Each row is a point. The window is the flat piece filled in between its corners: a triangle in 3 columns, a solid with four corners in 4, and so on. A path goes straight from each point to the next, and from the last back to the first. List the points from which the path goes on through the window.

Window (4 x 4):
[[ 24 -16  42  -7]
 [-55  51   4   5]
 [  8 -44 -33 -66]
 [ -5  73 -42   3]]
Path:
(1): [-17 -57 -38 -17]
(2): [ 28  -5 -22 -66]
(3): [ -5  32  52 -45]
(4): [ 19 -12  14  11]
(5): [ -9 -48  -2 -13]
(6): [  7 -15  11 -51]
(7): [  7  19 -21 -95]
(8): [  3 -80 -34 -19]
Through the window after points: 3, 7

Window (8 x 8):
[[-11 -47   0   6   0 -28  -1  22]
 [ 83  54 -34  -7 -20 -18   1 -38]
 [ -8  15   1  60   5  -3   8 -24]
 [-12  16 -67  52   5   6  49   7]
 [-39  27 -13 -11   6 -52 -14  -4]
 [-36  -3 -38  51 -30 -46  -1  -5]
 [ 85  -5 -74  -4 -16  95 -34 -11]
 [-32  45   3 -25 -55 -53  30 -19]]
Path:
(1): [ 17  25  10  40 -48  -1   3  32]
(2): [  8   8 -10  40 -17 -23   2  47]
(3): [-10 -47 -52 -14   9  14  10 -50]
(4): [ -1  -3 -62   4  -6 -15  19 -53]
(5): [ 18  42 -31  23 -16  -4  -1  -2]
(6): [ 32  27 -29  43 -23  -8   7  38]
(7): [ 12  -8 -43   7   4 -10   1 -38]
(8): [ -4   0 -38   0   2   7  10 -27]
(9): [ 47  42 -14  32  -9 -11 -10  36]
(10): [  1  17 -23  39 -18 -10   5  15]
(11): [ -3 -12 -19   5 -20 -14  41 -54]
(12): [ 13  -2 -59   2  30 -25 -12 -36]
Through the window after points: 2

Window, 9 rows:
[[-35 -31  53  38 -13  18  86 -33   0]
 [  8 -61 -12 -26 -41 -15 -16  47 -29]
 [-45  69  67 -47 -34 -15 -21 -25 -65]
 [ 55  -6 -28  35 -64 -77  -8   9  -8]
 [-35 -69  91 -23  -6   3   1  34  11]
 [ 44 -34  23   9  -7   0   4 -53   4]
 [ 10  50  22 -39  28  46 -20  13  25]
 [  0  15 -21  21  31 -28  -6 -95  27]
 [ 13   0 -32  60 -17  60   1 -53  80]]
Path:
(1): [  1   3  12  -6 -15  16  13 -53  46]
(2): [-12   8  -4  72  36   9   5 -10 -29]
(3): [  9   9  -8  60 -16 -15 -45 -13 -40]
(4): [ 33  -1 -10 -40 -47 -30  36 -21  35]
(5): [ 11 -27 -23 -48 -48 -23  29 -39  62]
(6): [-16 -20  64  36  28  -1 -21  -7 -21]
(7): [-23  39  40   8  53   3 -67  -6 -65]
(8): [ -1   3  39 -23 -59 -12  33 -45   0]
(9): [  3 -16  23 -28 -47 -37  28 -28  -8]
(10): [ 24  -3  29  24   0 -23 -30  30 -28]
(11): [ 55 -16  42  75   4 -38 -47 -39 -34]
(12): [  8 -37  -1 -63 -23  38  57 -48  47]
Through the window after points: 1, 5, 7, 11

Window:
[[ 38  10 -34  23 -95 -56 -45 -38  -1  58  26 -21]
 [ 55 -60  18  -5  34 -11  -4 -13   3   4 -40  50]
 [-21  12  26 -19 -12  18   8  59 -29  34  -8  -1]
 [ 13  22  14  44 -37  44  -9 -27 -14 -74 -33 -18]
 [-50   4  29 -47  37   6  40   3  30  12   2  18]
 [ 36 -39 -35 -27  10   8 -15 -54  10 -44  11  -8]
 [-21 -65 -42  -6  -1 -18  23   5  -1  63 -61 -10]
 [-57 -54   0  18 -24 -15  77  26  -9  14  32 -51]
 [-80   4   9 -30  22 -34 -42  -9  35 -43  31 -16]
 [-32   5 -41  40  62  -6 -45   9  32  24 -25  -5]
 [-52 -40  34 -29   9  15  -3  -2  23  45  19 -17]
 [ 68 -43  14  34 -21  -6  23  54  41  13 -49 -36]]
Path:
(1): [-21  11   3  -2  25 -34 -11   1   2  30 -26 -32]
(2): [-25 -40 -26  13   0  52  -7  38  21   4   6  43]
(3): [  3 -21 -20  13 -28   7   2  20  24  -5  19  13]
(4): [  2  -5  32  -5   3 -15 -17 -35  -5   4 -21 -37]
(5): [-21  -6  12  -4  -1  -5  11   5  -6  22  -3 -44]
(6): [-47 -32 -19   5 -28  40  -4  27  32 -13 -12  52]
(7): [-18 -38 -22  -1 -27  -9  10   5  22  26 -13   2]
(8): [ -8  -8  14   1  42 -31  -1 -17 -53  16 -24 -59]
(9): [ 19 -31  19  -8  45 -19   6 -17   3   5 -30 -11]
(10): [  4 -38 -20   9 -23  13 -14  20  19  15  -4  60]
(11): [-36 -15  -6 -12 -25  -3 -14   9  20 -17   8   9]
(12): [-27   4  17   7  41 -19 -21 -27   9  -9  -8 -49]
Through the window after points: 1, 7, 9, 11

Window (14 x 14):
[[-42 -13 -40  33  64 -58  31  68  12  29  17  22  10   4]
 [ 49 -27 -24  24 -51 -65  74 -28 -21 -46  21 -79 -66  15]
 [-27  -6  19  24  16 -37 -44  14  38  31  31 -68 -13 -13]
 [ 35  28 -95  -6 -31 -32 -26 -32  24  -3   1  66  50  74]
 [-15  23  18 -24 -32  -7  -7  28 -28  12  23  54  14  19]
 [-74  32  22  71  27  10 -18 -18  -8 -57 -25 -10   9  19]
 [ 77 -39  42  57  13 -76  39  24   9  -1  70 -30  11  28]
 [-15 -34  25 -23  64  12  46 -48  13  24   2 -40 -32   6]
 [-40 -19  -3  12  -1  47   7 -52 -19  -5  22  54 -42  45]
 [-28 -24   1   6 -39  29  19 -46 -15 -26  45  -4  34  31]
 [ -1 -14  10  73  83  10   3   9 -47 -38  39 -69   2 -15]
 [-12  -7  23  33 -10  14 -43  64  68  43 -20 -41  17   8]
 [ 29  73 -17  59  22  27  41 -84  -2   8  67 -20   1  -9]
 [ 11 -69 -21  82  19 -90   7   6  -9  39 -67  -6  11  18]]
Path:
(1): [ 20 -22   7  31  10 -40  24 -44  12 -22  22   0  -1 -13]
(2): [ -9 -12  -1  21  17  15  21  -6  12 -23  47   1  10 -15]
(3): [-13  15  -8  17  10 -20   9  -9  -1  18  17 -19  -5  39]
(4): [-43   2   1  46 -11 -38 -13   4 -20  39   8 -38   2  65]
(5): [  0 -33  -1  27  30 -28  16  12   7 -24  -3  -6  -2  -3]
(6): [  2 -20   4  42  15 -10   0 -21   5 -27  13 -20 -10 -24]
(7): [  1  20  34  23   4  -6   2   6 -35  18  36 -47  21  88]
(8): [ -5  28 -52  40   1 -16  17  16 -49  25  31 -41 -12  82]
Through the window after points: none

Window (14 x 14):
[[ 11 -12  -3   7  -3  15   3 -47  15   0 -39 -14  -3  22]
 [ 47  15  26  64 -35  -9  49 -43  48 -11   3 -12 -69  -6]
 [ 34  -3 -64  -7  21  37 -12  10 -26 -28   6 -52  38  11]
 [-13 -45 -19 -34   6 -85  22  15   9  71  31 -47 -47 -36]
 [-37 -58  -8 -18   8 -14  10  25 -26 -29  16 -26  40  -9]
 [ -6 -21 -28  17 -35  28 -39   8 -26 -22 -10 -11  23 -11]
 [-17  26 -23  -5  13  11 -24 -27  14 -32   5 -19   0  -1]
 [-46  -3 -24  10   3 -17  23  -6 -31  15 -12 -39  23 -27]
 [ -6 -13  35 -21  27 -64   0   0 -16  47   5 -30   8 -52]
 [ -4 -26 -32  -6  25 -72   6   6  -9   9 -18  -5   2 -45]
 [ -3  -7  -6 -26 -11 -69  20  -5 -45  12   6 -20 -21  -8]
 [ -4 -26 -38  32  28  30 -21 -13 -46 -20  14  -8   4  14]
 [  6  24  33  22 -18  19  52  -2  26   9 -26  30 -58  -6]
 [ 24  11 -48  29 -13  33   0 -25   3 -13  26  13  37  35]]
Path:
(1): [ -1  -5 -26  26   6 -14 -15  15  -2  -7 -24 -19 -12  18]
(2): [-14 -11 -13  20   4 -48  -1  37  -2  28 -10 -26  -1   9]
(3): [ -1 -11 -13 -11  10  -6  22 -27  -7  -1  16 -15  -6 -18]
(4): [-14 -11 -23 -14  -5 -20  20 -12 -18  12   1 -18  -9 -40]
(5): [ -8 -16  -3  17   4 -31   8   4 -15  -2   1 -27   5  13]
(6): [-45 -17 -16  -1  23 -50 -39  22  15  17 -25  -2  20  42]
(7): [ 38 -12  -5  -7   0 -16  50 -31 -36   9  19 -40 -15 -95]
(8): [-11  -6  11  -5  -2 -10  28 -26  -8   3   7   1 -17 -47]
(9): [ 28  -2  -5  36   9 -33  -4  15  12  19 -16 -32 -12  28]
(10): [ 12  32  -9  49  -7 -47   1  10  -6 -39 -15 -70  -9  32]
(11): [  5 -46 -49 -44  19  55   0 -19 -23  28  27  21  38 -37]
(12): [  7  -7 -25 -33  34   3  47 -29  -1 -10   4  -7  -1 -30]
(13): [ -6  -4  -5  10   1 -24 -10  -5  -4   8   1 -28  -4   2]
(14): [-19 -11  -2  27 -13  -8  -5  13  -2   1  -9 -20  18  16]
(15): [ 51   3 -28 -38  39  10  25 -54 -33 -28  14  -4  -8 -45]
(16): [  6   3  -2 -13  -1   6  32 -56 -10 -16  21  -6  21 -39]
Through the window after points: 4, 6, 8, 10

Window, 14 rows:
[[-67 -18  37  16  72  -8   3 -60   1 -29  33 -20  -6  18]
 [-14 -16  -6   1   1  -3  39  -9  18 -23 -47   5  19 -37]
 [  7 -34  33  38 -14  14  25  15  19  27 -16   5 -12 -26]
 [ 20 -26  22   8 -55 -15  26  14  -1   6 -26  61   6  19]
 [ 24  12   9   6 -78 -48  -4 -26  25  34  35  -1 -34 -44]
 [-14 -18  12 -19  13  32  16  48  39  36  -8  54  34 -37]
 [-43  -4 -53   4  -8  -9   0  -3   2  95  48   4 -53 -26]
 [-68  18  28   7  63   4  10 -48  26  17 -40 -23  21  27]
 [  0  23  16  56  68 -40  -2 -77   0 -29 -20 -15  25  14]
 [ 20 -40   3 -12   1  -1   3  -3  51  12 -23  26 -23 -11]
 [  4 -77  21  -3 -40  12  -8  -1  -3  41 -42  51  50 -14]
 [ -8   7   8 -25  12  59 -21  32   5  -4 -40  23 -12 -29]
 [ -6  10 -41  39 -40 -10 -11 -17  44  16  41 -28 -18  -5]
 [ 22  13 -12 -31  -2 -13  -3  12 -11  26  38 -50 -25   6]]
Path:
(1): [ 25  25  -8  -2  14  62  31 -37  -6  19   9  23 -32 -18]
(2): [-11 -28  11   4  -7 -14  -6  15  23  10  -1   7  -1 -19]
(3): [-52 -19  17  40 -14  -6 -51  27  17  -7 -40  -5 -14  19]
(4): [ 67  -5  20 -18  16   1  83 -54  20  11   8  21  30 -36]
(5): [ -1 -12   4 -12  18  23   9 -29  43  21  19  17  -1  -9]
(6): [-64  -3  15  34   7 -27 -13  46 -35 -12 -38 -13   0 -12]
(7): [-25 -12 -29 -12  -6 -41 -44  15   4  15 -34 -47 -17  -5]
(8): [ 26  16  28   3   3  21  31 -25   8  12  38  18  -6 -13]
Through the window after points: 5, 7

Window, 14 rows:
[[-25  26  21   1   9  16  -6  -8  -3   8  -3 -22  11  24]
 [-20   3   6  -5 -26  -9  -2   0  -3  -7  17  17 -17   7]
 [-26  -8   5   3 -10   7 -39 -13 -17  -4  17  21   3  -2]
 [-27 -10  19   6 -19  -3 -14 -28  -3  19 -15  17  -2  -3]
 [ -1 -24  25 -12  -9   8 -26  14 -13  -2 -39   1  -2  15]
 [-12 -27  -9 -33  26 -11  23 -21  12 -25   3  -2 -23  13]
 [-14  -3  11 -26  27  31  18  23  -8   7 -12 -95  -7 -34]
 [-20  15  -4  -7   8 -32 -15 -20   1  -9 -17 -15 -12  10]
 [-28  12  -5 -10 -20  25 -12 -18  -1 -10  -8  16  -5 -11]
 [ 23   4  -7 -34 -29  -7 -35 -82  -2  21  -9 -10 -52  -2]
 [  1   3  36   5   4   9 -11  -2 -12 -12 -17   9   3 -10]
 [-12  12  -6  16  10  -2 -13   6   3  14  -4  20   1  12]
 [ -8 -14  14 -32 -16  -3 -19  -5  17  -8   4  31  10  -8]
 [-24  13  -5 -26  25 -22  11  -5 -22   3  -5  10  -5  17]]
Path:
(1): [-17  -2 -13   9 -23 -26 -12 -23 -11   1  20  -8  33  12]
(2): [-11   0  20 -13  18  25 -17  10   6   5 -28  28 -33  -1]
(3): [-36  -2   9 -16   8  16 -20  -9  -1   0 -16  11 -24  -1]
(4): [ 31  -2   9 -15 -34 -18  -8 -28   1  -4  13   0  22  -9]
(5): [-12  -1   6  -9  -7  -2  -7  -8 -13   2  -7 -19   6   2]
(6): [-22   8  11 -12  16   8 -15  -5   3  -4 -11  -5 -18   1]
(7): [-41  -8   8 -18  20  -9   5 -18   6  -4   8  -2 -34   3]
(8): [  6 -11   1 -15  -5  -1  -9  -9  -7  -9 -18   2   9  10]
(9): [  2 -13 -24 -14 -13  -1 -14 -21 -30   2   5   1   4  17]
(10): [-32  -1  46  -7   3  -2 -11  -5  25  -4 -21   9 -25 -11]
(11): [-30 -15  47  -6   7  -1 -51 -13   4   8 -25   5 -28  12]
(12): [ -9   1  -5 -13   0  -7   0 -10  -9  -3   4   1   1   3]
Through the window after points: 1, 3, 5, 7, 9

Window:
[[-51  21  24  15 -46 -21 -16  53   0 -18   8 -80   2  14]
 [ -1   0 -11  -3  19  30  16 -58 -63   9   2 -12  32  49]
 [ -3  -9 -17   5 -23  65 -44  16  23  15  14  13  27 -32]
 [  6   3  78 -52   9   9 -21 -18  34 -13 -26  60 -53 -40]
 [  9   2 -63 -33  24  -9  30   5  17  49 -18 -18  -4   1]
 [  5 -35  27  18  14   2 -15  37  46   0  11  48  61 -68]
 [ 18  13  22  46 -31 -37  37  49 -16  46   8  26 -14 -14]
 [-46  -3  22   7 -22  18 -62  33  -6 -26 -12 -12  -6  95]
 [-49 -16  12 -15 -37   3  34  35  32 -28 -54  -2  -9 -63]
 [-14   4 -32 -62   8 -20 -44 -14 -28 -58  32  56   7  -5]
 [ 31 -38  37  27 -11 -23 -65 -20 -51 -48  12   4  -6  15]
 [ 42  15  21  52  10  52  16  22  -9 -25  53  35 -24  44]
 [ 81  -6 -10 -19  -6  39 -35 -19 -58 -28   0   1  80  -5]
 [ 35  11  30  -1  62 -30 -17 -18 -82   6 -37  31 -29 -26]]
Path:
(1): [ 16  66  -5  64 -38  21 -72  34  32  11  -5  -9  14  -5]
(2): [  1 -46  26 -27  11   2  19  15 -22 -26   8  28  -6   1]
(3): [ 15 -62   1   4   1   3  31  52 -55  15  16  18  14  -9]
(4): [  5  65  33  15  -7   3 -69 -26  67 -22 -20  24  31 -32]
(5): [ 13  20  -9   6  -3 -30 -23  -4  19  17 -36  -6 -12  -1]
(6): [-19 -27  -4 -32   6  44  25  26 -13  -6  10  14   7 -14]
(7): [ -2 -35   0 -10  38  32  14  42 -28   8  -7  -6  12 -17]
(8): [ 16   9  -3  -2  -3 -14  -8  -5  13   6  -6  22   6 -15]
(9): [ -2  43  -2  38 -13  20 -25  11   4  -2 -36 -28   9  10]
(10): [-45 -50  17 -57 -25 -40   3  47 -15 -16  65 -24  -3 -11]
(11): [ 10 -32  24  -3  -2  15 -20  47 -15 -20  22   0 -19  20]
(12): [-15  26  24  21 -20   3  -6  -5   2 -14 -12  21  12 -13]
(13): [ 22  11 -23  12   9  -8   3 -16  14   7 -11   2  21 -21]
(14): [  1 -34  90   5 -26   1  24  94 -62  19  40  64 -36 -24]
(15): [-10 -33 -12 -40  -3   5 -35  12 -20 -41  28  12  -7   0]
(16): [ -5  67  19  29  -5 -18 -30 -14 -10  -6 -26  36  31  24]
Through the window after points: 3, 5, 7, 9, 15

Window, 14 rows:
[[  5 -38  36  21 -10   6  19  20 -51 -20  13 -22 -39 -39]
 [ -6  -3 -41  -5 -17  35   7  13  10 -48 -34 -34   2 -41]
 [ 45 -26 -12   5 -69 -28   9 -41  21 -14 -38  26  20   2]
 [-42   2   8  18  33 -11  10 -13   6 -36  -9  10   8 -18]
 [ 67  -2  -1 -31   9  32  48  16  46 -40 -20 -18 -26  20]
 [ -8  17  11 -49 -53   8  20 -26 -17   6 -95 -20  52   6]
 [ 54   6 -20  15 -44 -39  35  49   6  -7  -6  -1  36 -17]
 [ 22  18  -4  28 -21   0 -20  13 -26 -13  68   4  -3   5]
 [ 13   9 -33   5  -6  28  -8   1 -30  36 -35   2   0 -40]
 [ 27   7 -38 -41  17 -11  58  35 -33 -50 -21   6  26  29]
 [ 31 -25  22 -85  35  -7  17  11  17 -46 -14  18  -5  16]
 [ 24 -33 -34  29  14  12 -40  47 -41  33 -13   3  12  15]
 [ 64   1 -10 -13  -7 -34   8   7  10 -22 -30 -26 -22   2]
 [-22 -33  15   3 -30 -23   9   2 -19  11  48  -3 -43   3]]
Path:
(1): [ 26  11 -20 -18 -12   4   1  27  -3 -17 -25   3  -8   6]
(2): [  9 -11 -15   8 -26  -1   2  22  -9 -26   2  12 -23  -6]
(3): [ 39 -11  -2   7  11 -11   8   2  -9   5   4 -11  24  -1]
(4): [ 40 -44 -13 -40   9   3  17 -10  11  -4  -7 -21  52  -7]
(5): [  9  18  16  -7 -19  -9  17  19  -2 -39 -16  20 -52  13]
(6): [ 21  10 -30 -36 -30   5 -26  35  16 -28 -48  47 -28 -22]
(7): [ 17 -18   0   3   3  16  31   2 -12 -20  -4 -38   2 -12]
(8): [ 35 -28   0  12   4   9  30   2 -26  -8 -19 -18  34 -14]
Through the window after points: 4, 6
